Each row of a before or after table is a point. One or more steps were done to the points. Then noise was added and the rows were shuffled. The steps act on how far a point lies along the listed directions, d1 being the first. Write out the steps. A step turns or swaps two directions, mirrors them in a line or flattens them onto one, adds a multiple of one to another, or multiplies one. Angles are multiples of 10 degrees, from the lower direction toward the higher: turns from -170 to 170, lines from 10 to 170 but not 90. Use the fewest steps. Two steps may share a direction if one is a turn and the other turns, adds or multiplies; they go together, in the order done. Otherwise the lowest direction goes first.

Directions:
(1): -0.53 -0.05 +0.10
(2): -0.08 -0.11 -0.52
(3): -0.07 +0.53 -0.10
Before:
-0.60 +0.44 -0.01

+0.17 +0.19 +0.20

+0.34 +0.25 +0.54

-0.05 +0.10 -0.51

+0.01 +0.15 -0.03

-0.14 +0.08 +0.11

+0.16 +0.17 +0.02

+0.10 +0.16 +0.03

-0.14 +0.26 -0.33

+0.24 +0.33 +0.18
After, 10 rows:
-0.74 +0.28 -0.79

+0.20 +0.25 +0.25

+0.31 +0.40 +0.54

+0.39 +0.34 +0.94

+0.21 +0.21 +0.39

+0.11 +0.18 +0.19

+0.00 +0.15 +0.01

-0.04 +0.15 -0.43

-0.18 +0.03 -0.08

-0.13 +0.25 -0.40
Steps: add 1.5 times d1 to d2

Directions:
(1): -0.15 +0.47 +0.30 +0.23
(2): -0.05 +0.37 -0.46 -0.20
(3): +0.32 +0.15 +0.27 -0.44
(4): -0.51 -0.09 +0.12 -0.32
Before:
+0.34 -0.15 -0.50 +0.69

+0.01 +0.14 -0.09 +0.13

+0.09 -0.10 +0.39 +0.42

+0.15 -0.30 -0.28 -0.18

+0.26 +0.01 -0.15 -0.05

-0.19 +0.27 +0.14 +0.27

+0.10 -0.53 -0.47 -0.28

+0.08 -0.55 -0.17 -0.12
After, 8 rows:
-0.04 +0.05 -0.07 +0.09

+0.14 +0.32 +0.25 -0.29

+0.39 +0.31 +0.47 +0.02

+0.65 -0.23 +0.02 +0.78

+0.07 +0.52 +0.50 -0.42

-0.20 -0.17 -0.26 +0.33

+0.41 +0.53 +0.08 +0.61

+0.18 +0.16 -0.03 -0.20
Steps: mirror d1 and d3 in the line at 120 degrees; add 1.5 times d2 to d4
